Rows are points. To make a cloud, some directions were put in groups of two or more. Within a group, all points are equally far from the middle, so they leave a hole (a ring in 2 directions, a hollow ball in 3). The other directions are filled evenly. Then the cloud was stretched, turned, moved and blurred a little. How many holes are there, and how many directions does each take, smallest first?
In the rows, 128 means zero.

Cloud (21 x 3)
[[ 93 115  66]
 [149 121  78]
 [139  79 164]
 [ 72 167 154]
 [104 148  72]
 [ 96  77  75]
 [166 132  90]
 [113  58 143]
 [ 47 123 142]
 [155  78 118]
 [ 63  62 112]
 [ 57  76 143]
 [125  67  96]
 [132 156 195]
 [ 80  56 135]
 [ 45  91 134]
 [127 189 105]
 [ 71  69 152]
 [ 80  92 175]
 [146 155  81]
 [ 52  81  96]]
Holes: 1 (3)

Cloud (29 x 4)
[[ 82 136 207 157]
 [ 94  97  82 117]
 [158 155 113 181]
 [112 161 132 177]
 [104 199 163  75]
 [ 71 151  98 119]
 [ 56 158  92 176]
 [ 39 122 107 119]
 [128  95  99 216]
 [110  90 115 127]
 [132 106 167 126]
 [152  87  34 121]
 [ 63 108 134 154]
 [180 172 103 104]
 [146  79  57 115]
 [ 89 160 236 131]
 [ 90 192 192  85]
 [ 94 197 137 181]
 [187 165  99 153]
 [126 170  81 141]
 [ 51 180 107 142]
 [110 118  90 147]
 [118 193  93 159]
 [129 105  64 178]
 [ 90 199 161 106]
 [119 118 203 138]
 [158 146 126 216]
 [ 61 165 227 193]
 [ 88 167 182 105]]
Holes: 0

Cloud (27 x 4)
[[ 75 114 133 121]
 [198 173 130 114]
 [ 95  74 104 133]
 [120  59 160  62]
 [155 140 192 114]
 [102  31 178 130]
 [163  40 165 104]
 [179 149 176 106]
 [178  52 155 108]
 [109  54 165 158]
 [151  67  90 113]
 [ 92 151 145 133]
 [170 189 104 141]
 [106  66 169  64]
 [139  26 173  94]
 [ 89  34 164 134]
 [185 155 167 102]
 [202 149 155 117]
 [148  74 114  74]
 [186  69 113 125]
 [117  84 164  60]
 [119  57 183 152]
 [ 94 127 181  99]
 [148  56 126  74]
 [ 82  48 135 135]
 [184 184 109 121]
 [150 110 116  70]]
Holes: 2 (2, 2)

Cloud (54 x 6)
[[184 130  69 158 106 120]
 [ 28 125 117  48 143  93]
 [165  25 169 151 160 158]
 [182 153 145 132 158 144]
 [ 88  43 160 158  98  84]
 [ 75  75 117 171 120 122]
 [ 72 120 118 117 240 159]
 [ 73 139  23 141  69 143]
 [ 61  15 172 158 108 134]
 [ 42 196  89  81 161 154]
 [107 117 169  98  79 111]
 [177  47 114 110 140 175]
 [119 117 136 136 146 207]
 [ 89 128 148  89 210 204]
 [175  98 118 215 107 134]
 [ 27 148 182  58 126 158]
 [ 48 116 138 107 188 148]
 [137 132 137 102 131 130]
 [ 92 120 157 135 173 134]
 [146 171 103 159 141 128]
 [ 46 160 101  94 231 177]
 [137 139 182 135 137 122]
 [152  68 185 142  63 108]
 [ 20 132 137  81 169 103]
 [118 120  85 157  45  95]
 [162  51 106 202 158 134]
 [ 93 122 147  87 113 179]
 [ 65  91  80 137 176 170]
 [104  92  56 168 137 151]
 [100  51 195  79 134 139]
 [125 121 133 100 206 120]
 [152  91  73 146 158 162]
 [185  56  97 165 110 101]
 [118 149  93 198 152 118]
 [ 83 116 150  90  79 139]
 [127  32 180 137  79  98]
 [142 112 164 136  46 114]
 [ 63 131  74 120 201 182]
 [124  70 159 191  58 163]
 [147 118 140 186  82  96]
 [ 23 180  86  65 119 129]
 [153 171  55 119 114 145]
 [ 76 130 143 100 182 207]
 [ 36 141  78  78 132 113]
 [113 144  87 108 113 129]
 [185 101 147  91 173 188]
 [ 23 138 121  66 179 117]
 [116 102 120  97 121  59]
 [128 179  56 127 124 181]
 [208 145 136 108 156 115]
 [128  86  88 175 122  97]
 [140  61 124 178 123  58]
 [138  84 208 137 191 152]
 [162 108  77 211 127 130]]
Holes: 0

Cloud (56 x 6)
[[106 110 171  66  92 165]
 [ 88 117 164  93  71  94]
 [199 176 150 119 108 113]
 [ 46 184 138 122 126 191]
 [133 174 130 153 174  60]
 [ 90  73 153 125  92 131]
 [115 139 152 182 195  80]
 [159 183  84 110  90  98]
 [135 160 167 184  78  96]
 [ 93  77 144 108 211 175]
 [ 51 124 109 107  75 134]
 [131 152 204 188 159 150]
 [136 124 215 186 172 147]
 [ 91 119 215  75 124 132]
 [ 78  80 112 114  72 174]
 [ 91  98 164 181 185  85]
 [146 182  77  95  43 193]
 [150 113 167  90 229 118]
 [130 157 213 180 143 138]
 [145  81 172 133 149 191]
 [ 67  88 157 173 188 115]
 [ 72 129 162 102  71 204]
 [148  74 168 114 127 165]
 [102 160 177  44 101 146]
 [120 157 167  41  75 123]
 [114  77 164 141 228  85]
 [101 139 133  53 111 216]
 [178 150 104 130 123  81]
 [111 129 238 128 112  96]
 [146  76 200  76 131 117]
 [165 134 115 176 129  93]
 [ 62  68 146 114 181 120]
 [108 193  76  85  78 100]
 [137 129  57  88  69 181]
 [113  91 143  95 150 226]
 [165 122 181 163 181 165]
 [127 180  91 181  84 125]
 [197 141 175 163 124  79]
 [ 37 134 122 152 115 132]
 [106 159 146 174 154  62]
 [151 158  75  87  56 193]
 [ 49 127 192 101 180  89]
 [ 89  98 165 171  75 151]
 [162 132  75 113  75 192]
 [114 193 102 103  26 163]
 [ 60 153 103  45 148 166]
 [152 179 204 148  89  66]
 [ 90 154  52  59 118 151]
 [118 104 131 169 216 138]
 [ 32 154 118  95 126 136]
 [110 198  76 126  41 141]
 [129 186  67  86  89 103]
 [162 110 109 158 146  97]
 [164 150 115 181 107 103]
 [ 38 114 167  95 171 141]
 [ 95 188 101 113  64  99]]
Holes: 2 (2, 3)

Cloud (82 x 8)
[[192  90  93 133  79 180 128 171]
 [136  77 124 184 125  82 104 119]
 [121 138 189  66 114 177 120 135]
 [154 143 135 101  45  86 107 114]
 [186 112 124 169  87 192 165  89]
 [164  69  77  86 109  96 109 173]
 [119  56 115 161  99 137  65 163]
 [134 129 191  67  72  62 134 121]
 [214 135 100 145 108 132 135 158]
 [147 109 141 128 161 147 152 158]
 [125  54  68 227 144 204  91 122]
 [131 144  74 139  64 171 157  94]
 [144 147 248 136  98 108 146 115]
 [132  76 125 146  85  83 147 115]
 [173 163  98 175 155 135 150 106]
 [ 99 112 229 112 145 121  64 112]
 [131  52 155 156 143 171 101  52]
 [ 94 102 203 162 138  83 106  76]
 [138  38 182 108 166 176  99 135]
 [167 161 148 178  59 153 163  82]
 [180  27 173 162 143 154 137 139]
 [125 103 232 142 178 134  81 103]
 [169 115  80 148  78 105 153 165]
 [106 126 194 180 138 141  75  53]
 [153 129 130  94 125  96  69 124]
 [ 96 139 172 178 144 152  58  83]
 [200 113  83 138  51 135 150 161]
 [151 146 130 127  58 140 161  94]
 [123  55  34 182 120 134 135 127]
 [150  72  35 167 138 136 133 122]
 [109 155 151 125 163 118 161 105]
 [100  89 173 205 113 139 108 138]
 [104 126 152 138  83 114 147 190]
 [138 121 202 110 128 123  52  87]
 [114 146 217 132 143 168 128  99]
 [167 103  81 183  79 177 166 131]
 [121  58 139 113  53 142  68 133]
 [152 192 149  85  81 123 125 101]
 [190 117 102  97  92 119 134 191]
 [124  98  41 139  90 173 125  86]
 [213 106 112  96  89 141 137  65]
 [106 131 187  40  78  74 113 125]
 [170 171 184  82 100  84 132 154]
 [ 95  78 191 156  90 170 106 103]
 [ 85  61 216  93 119 173  98 110]
 [ 76 112 117 152 104 150 107  63]
 [120  94 193  88 119  63  76 140]
 [147 187 158 123 112 103 138  99]
 [177 123 146 109 120 118 133 184]
 [ 81 122 154 162 116 218 103  90]
 [103 101 172 131 178 116 106  66]
 [170  93  98 142 166 123 165 112]
 [ 34  73 151 125 162 161 101  84]
 [ 97 101 137 147 122 215 139 115]
 [122 118  90 192 143 188 108 164]
 [116  57  23 183 135 175  84 121]
 [116  16 129 166 180 151 129  74]
 [202 168 164  99  83  66 120 126]
 [212  94 131 158 134 190 107 124]
 [161  74  51 102  86 147 137 126]
 [193 168 152 122  62  71 126 106]
 [160  88  43 114  81 142 151 164]
 [113  76 168 213 130 201 122  52]
 [134  60 144 120  97 106 152  84]
 [170  43 132 218 121 154 100 115]
 [170 155 157  93  49  81 137 157]
 [128  74 142 124  82  99 142  94]
 [148 126 207 176 121 126  79 124]
 [ 66 106 183 109 156 110 103  85]
 [134  61 135 125  98 152 158 186]
 [147 196 167 102  50 128 109 156]
 [110 101  84 126 130 158 130  75]
 [196 139 137  87 128  84 104 119]
 [117  19 195 109 102 138 104 110]
 [140  65  79 220 131 159  72 129]
 [133 140 174 156  52 164 117 123]
 [151  77 134 113  66 100 126  99]
 [123  94 141 169 145 145 129 182]
 [136  49  64 146 148 145 135 105]
 [128  93 183 105 177 102 117  72]
 [ 99   7  99 197 161 152 115 120]
 [136 162 129  96  46  86 127 159]]
Holes: 2 (2, 3)
